Each row is a point. The points of each table are mixes of a few directions, plus a little noise. Count the directions of each table, and those that both share. Where both have some left over, give the other angles between the two spaces (their principal angles), to ten degrees, smallest first.
(in the rows, 128 means zero)

First:
[[137 132]
 [162 143]
 [ 89 111]
 [ 61  99]
 [157 140]
 [164 143]]
Second (6 x 2):
[[130 124]
 [126 135]
 [136  93]
 [108 215]
 [135  96]
 [132 106]]
Directions: first 1, second 1, shared 0; angles 80

First, 7 rows:
[[125 131 136 124 126 129]
 [107 165  61 147 182 147]
 [144 105 102 135 126 110]
 [140 107 138 127 113 115]
 [148  95 123 130 112 103]
 [151  92 120 131 109 100]
 [ 81 201 218 100 132 191]]
Second, 9 rows:
[[108 148 111 118  87 131]
 [130 127 130 128 129 128]
 [114 142 117 120  99 130]
 [137 120 135 131 148 127]
 [106 150 111 117  83 131]
 [166  89 160 147 211 120]
 [115 142 116 122 100 130]
 [182  76 170 154 238 119]
 [ 94 161 101 111  56 134]]
Directions: first 2, second 1, shared 0; angles 80

First, 10 rows:
[[133 113 119 126 136 131 107 128 135]
 [147  78  96 121 155 139  61 129 154]
 [140  97 108 125 144 136  89 129 144]
 [101 200 175 137  89 112 223 127  89]
 [139  99 108 124 144 135  90 129 143]
 [141  92 104 125 147 136  79 130 148]
 [102 198 173 137  91 112 221 126  92]
 [123 140 135 130 121 127 144 126 123]
 [107 180 162 135 100 117 198 126  99]
 [146  82  99 122 153 139  67 129 152]]
Second, 10 rows:
[[ 73 153 121  87 143 145 126 100 152]
 [ 91 129 138 120 140 135 155 144 128]
 [103 156 125 104 127 134 127 101 140]
 [153  73 120 155 143 128 110 167 126]
 [ 71 227 141  78 106 134 162  57 137]
 [174  72 128 169 130 118 119 174 113]
 [113 182 123  97 112 127 122  75 139]
 [135 127 120 125 128 127 111 118 134]
 [179  84 144 185 118 110 149 182  96]
 [187  72 118 168 128 118  96 160 118]]
Directions: first 1, second 3, shared 1

First:
[[181 137 142 122 147 154 126  87 138 132  89 122 102 118]
 [125 147 129 136 139 139 153 152 121 116 155 123 111 132]
 [162 120 168 168 142 150 152  86 154  81 122 115 126 109]
 [118 104 130 127 127 132 114 156  94 100 150 112 139 145]
 [143  53 114  99 150 103 142 153  79 151 147  69 149 134]
 [123 117 124 126 118 113 121 116 140 143 116 134 140 122]
 [108 126 119 124 117 121 114 145 117 126 136 135 138 137]
 [ 95 128 138 153 116 133 129 156 116  80 167 132 142 140]
 [ 88 249  96 120 102 124 130 132 188 192 110 212  88 121]
 [106 126 111 119 120 105 133 141 130 157 135 133 139 129]
 [162  99 138 114 127 133  91  84 128 129  80 126 134 124]]
Second:
[[124 102 110 116 133  96 139 126 129 134 129  96 153 123]
 [152 106 163 132 132 165 135 113 126 118 136 176 138 155]
 [130  43 155 158 117 112 128 127 102 166 133 101 139  99]
 [149 153 149 116 137 172 134 115 141  99 133 188 131 170]
 [115 168 136 155 110 151 103 144 119 136 121 140  79 106]
 [134 130 142 135 125 144 125 127 126 126 129 148 121 133]
 [ 95 136  87 135 118  75 116 150 121 154 119  55 113  80]
 [126 184  79  77 151 108 142 124 157  92 125 121 151 158]]
Directions: first 5, second 3, shared 1; angles 60, 90

First:
[[112 134 111 139 149 128 155 123 152 137 107 105 121 126 115 125 120 121
  127 110]
 [151 114 159 102  97 110  86 147 105 132 165 164 143 140 155 139 149 124
  145 156]
 [161 112 164  65  81 100  98 133 123 138 185 176 138 140 162 170 127 118
  151 169]
 [ 93 151  79 150 174 147 206  91 184 128  79  72  98 111  88 130  84 127
  109  88]
 [139 111 154 116 111 104  90 159 114 145 151 150 147 144 148 127 160 113
  149 143]
 [129 117 143 131 125 112 103 156 118 143 136 135 142 140 139 117 158 115
  144 131]
 [103 166  71 175 165 197 199  56 138  74  70  82  89  88  77 116  62 176
   67  95]
 [159 110 169  91  86 105  74 151  98 133 176 176 147 144 163 145 154 122
  150 166]
 [104 137 104 187 165 151 140 133 121 121  82  92 126 121 102  85 140 136
  110  96]]
Second:
[[ 93 108 128 207 179  98  92 217 120 178  82  90 163 156 120  49 221  85
  160  86]
 [159 122 156  81  84 121 103 117 111 118 175 171 131 129 154 162 117 136
  133 166]
 [145 113 152  57  99  80 128 136 164 163 174 154 132 146 156 178 123  94
  167 152]
 [124 131 125 177 139 156 102 139  83 104 107 123 137 121 119  86 151 150
  109 120]
 [134 135 123 104 118 135 147 101 140 117 138 134 116 120 127 153  97 136
  120 136]
 [140 122 143 105 110 116 114 132 124 131 149 147 132 133 141 143 130 123
  138 144]
 [ 90 137  93 203 184 147 152 142 135 130  66  74 126 124  94  74 146 126
  114  81]
 [146 131 133  57  99 113 157  92 165 132 166 150 112 125 141 191  80 123
  137 152]
 [151 130 142 105  98 142 114 107 105 102 154 157 126 120 139 147 111 150
  115 154]
 [ 98 151  83 187 172 172 172  99 133 103  68  81 108 106  86  96 105 153
   90  89]]
Directions: first 3, second 3, shared 3

First:
[[121 133 108 129 116 145 154 125 139 142 154 160 143 129 121 113 138 130
  126 140 124 115 149 109 135 134 153 147 130 105 128 137]
 [131 155 141 150 111 122 156 122 163 108 121  90 136 153 162 123 103 124
  172 122 111  99 131 159 152 123 126 131 168 150 116 147]
 [121 107 122 114 144 110 112 123  84 132 126 153 132  95 128 127 147 137
  112 144 143 135 106  92  88 145  98 133 110 114 122 128]
 [130 135 144 135 128 110 128 123 128 112 112  99 126 133 154 131 114 128
  150 124 125 118 112 142 126 129 103 124 146 149 118 138]
 [121 145 136 141 121  94 156 105 121 104 121 108 149 117 184 115 117 135
  178 146 120  86 102 119 107 148  78 146 170 141  97 166]
 [121 115 132 119 142  96 118 115  84 118 115 129 134  97 153 126 136 136
  135 146 138 121  93 101  84 149  75 134 129 129 112 141]
 [126  78 114  91 162 132  69 142  66 153 128 177 109  88  75 143 165 134
   55 134 159 181 117  86  85 134 123 113  58  98 149  90]
 [140 127 107 125 113 206 122 162 188 170 161 163 108 171  38 137 136 113
   69  96 124 174 201 160 198  88 249 113  84 104 178  79]
 [140 153 150 150 114 138 137 137 178 112 113  74 116 171 139 137  97 117
  157 102 109 124 141 187 176 103 150 112 154 162 133 126]]
Second:
[[ 99 187 179 123 164  54 125 125 126  88  89  63 115 206 144 126  75 138
  237 107 132 107  93 123 130 128  88 112 200 205 107 164]
 [107 142 124 111 144 123 129 132 123 139 142 155 128 156  94 119 129 135
  140 126 139 132 137  95 128 131 152 132 131 125 134 130]
 [116 138 126 119 138 125 128 131 127 133 136 144 127 145 108 122 128 131
  136 127 135 129 134 108 128 130 141 130 131 127 131 131]
 [114 137 123 115 139 127 129 131 125 138 140 153 128 146 101 121 131 132
  133 128 136 133 138 103 128 130 149 133 127 123 133 128]
 [169  73 100 149  85 182 129 124 133 141 138 139 137  47 157 140 160 114
   44 144 114 136 139 170 126 125 127 134  79  81 134 102]
 [140 108 114 134 114 151 130 127 130 138 137 141 133 100 130 130 143 125
   93 135 125 133 136 136 128 127 134 131 106 105 134 117]
 [174  72 104 154  82 178 128 122 134 137 132 127 136  41 169 142 159 113
   46 142 110 134 134 180 127 125 118 131  80  85 131 103]
 [125 116 104 120 125 153 131 133 126 151 153 173 132 117  97 123 150 129
   93 135 134 138 150 106 127 130 160 137 102  97 140 116]
 [155 121 157 158 109 111 126 118 135  91  88  50 123 105 202 144 105 119
  146 121 109 112  93 192 128 123  67 114 148 162 109 135]
 [ 80 186 150 100 176  76 127 133 121 122 127 135 120 219  80 112  99 144
  209 113 148 123 125  71 130 132 143 126 176 169 125 154]]
Directions: first 3, second 2, shared 1; angles 80
